Rows are points. Two turns around zero, p and q, are shown by what they do to some points. Write where each new point lands after one turn and then the other. Backwards means that the second turn is done in reverse. Each puzzle has new turns, and all numbers are rounded.
(in the rows, 128 means zero)

Turn p:
[131 197] -> [ 59 121]
[132  96] -> [159 137]
[154  89] -> [163 160]
[125 141] -> [116 123]
[ 98 117] -> [143 100]
Turn q:
[152 175] -> [ 76 135]
[160  88] -> [155 171]
[114 128] -> [133 115]
[ 87 121] -> [148  91]
Where do these land?
q, then p backwards: [150  76] -> [159  81]
p, then q backwards: [124 171] -> [132 171]
p, then q backwards: [110 137] -> [112 140]

Turn p:
[111 169 115] -> [128 110 170]
[144 123 162] -> [153 118 102]
[ 87 106 151] -> [ 98  95 102]
[159  87 162] -> [148 142  71]
[159 169  99] -> [157 151 174]
[108 114  78] -> [ 83 153 149]
Turn q:
[139 159 111] -> [162 125 143]
[ 96 173 118] -> [156 170 153]
[134  48 163] -> [ 55 102  88]
[138 122 144] -> [114 115 134]
[121 172 132] -> [150 144 164]
[139  94 100] -> [132 113  85]
Where do these land?
q, then p: [153 114 117] -> [113 152 116]
p, then q: [ 51 150 163] -> [ 68 141  65]
q, then p: [161 158 138] -> [143 128  85]
p, then q: [135 132  93] -> [123 140 162]
p, then q: [141  87 129] -> [167 145 124]

Turn p:
[ 90 165 134  78] -> [155 108 108  66]
[151 135  88 163] -> [156 153 135 172]
[175  94 176 151] -> [ 75 111 174 158]
[120 118  95  99] -> [144 113  88 134]
[104 128 147 149] -> [110 154 135 110]
Turn q:
[112 121 100 103] -> [125 156 156 117]
[119 164 140 108] -> [147 101 154 115]
[ 95 163 156  99] -> [129  87 173 115]
[171 141 115  82] -> [158 141 123  72]
[106  85 120 171] -> [ 91 150 113 174]
[179 124  95 169] -> [163 159  75 147]
[114  98 170 165] -> [ 83 101 103 158]
Where do these land?
q, then p: [146 176 133 140] -> [115 107 139 174]
q, then p backwards: [ 98  80 134 182] -> [144  57 118 155]
p, then q: [147 136 141 113] -> [103 127 116 121]
p, then q backwards: [ 49 102 110 130] -> [188  69 117 125]
q, then p backwards: [174 146 107 105] -> [ 93 169 109 117]
p, then q: [154 128 144  98] -> [ 89 138 114 124]

Turn p:
[115 131 158 180 147 148] -> [101 112 178 117 158 122]
[171  84 125 138 113 140] -> [117  73 104 113 112 120]
[121 131 138  48 158 147] -> [207 143 106 118 150 144]
[144 157 149 152 126 147] -> [102 136 138  93 148 124]
[135 109  69 167  99 122] -> [ 86 110 129 141  68 147]
[102 133 161  65 105 130] -> [161 150  85 151 175 144]
[109 151  96 147 148  62] -> [122 173 157 162  85  95]
Turn q:
[119  98 171 135 141 128] -> [ 94 148 157 119 104 128]
[149 117  77  97 158 189] -> [203 136 168 153 145 149]
[174 100  90 162 175  86] -> [ 99 146 130 153 192 187]
[132 155 172  98 118 126] -> [131 120 112  97  80 136]
[134 120 125 118  98  87] -> [111 118 109  90 152 124]
[138 158 169 155  78 178] -> [147 174  89 131  79  84]
[ 87 131 128 155 121  88] -> [ 80  99 117 137 139 103]
[ 90 144  92 102 136 143] -> [159  81 145 144 132 113]
Where do these land?
q, then p: [105 136 147 152 101 157] -> [ 99 154 116 152 111 105]
q, then p: [100 159 126  78 192  61] -> [147  37 128 154 155 181]
p, then q: [116 116 183 169 130 163] -> [ 96 121 191 137 103 150]
p, then q backwards: [175 178 110 114 158  86] -> [136 115 175 127  67 170]
p, then q: [127 134 132 130 159 163] -> [141 141 145 107 101 150]
p, then q: [137  93 134 112  77 152] -> [149 133 169 155 169 113]
q, then p: [147  99  88 127 120  95] -> [178 127 162 112 129 123]
q, then p: [117 109 104 141  87 147] -> [141 151 134 130 110  81]
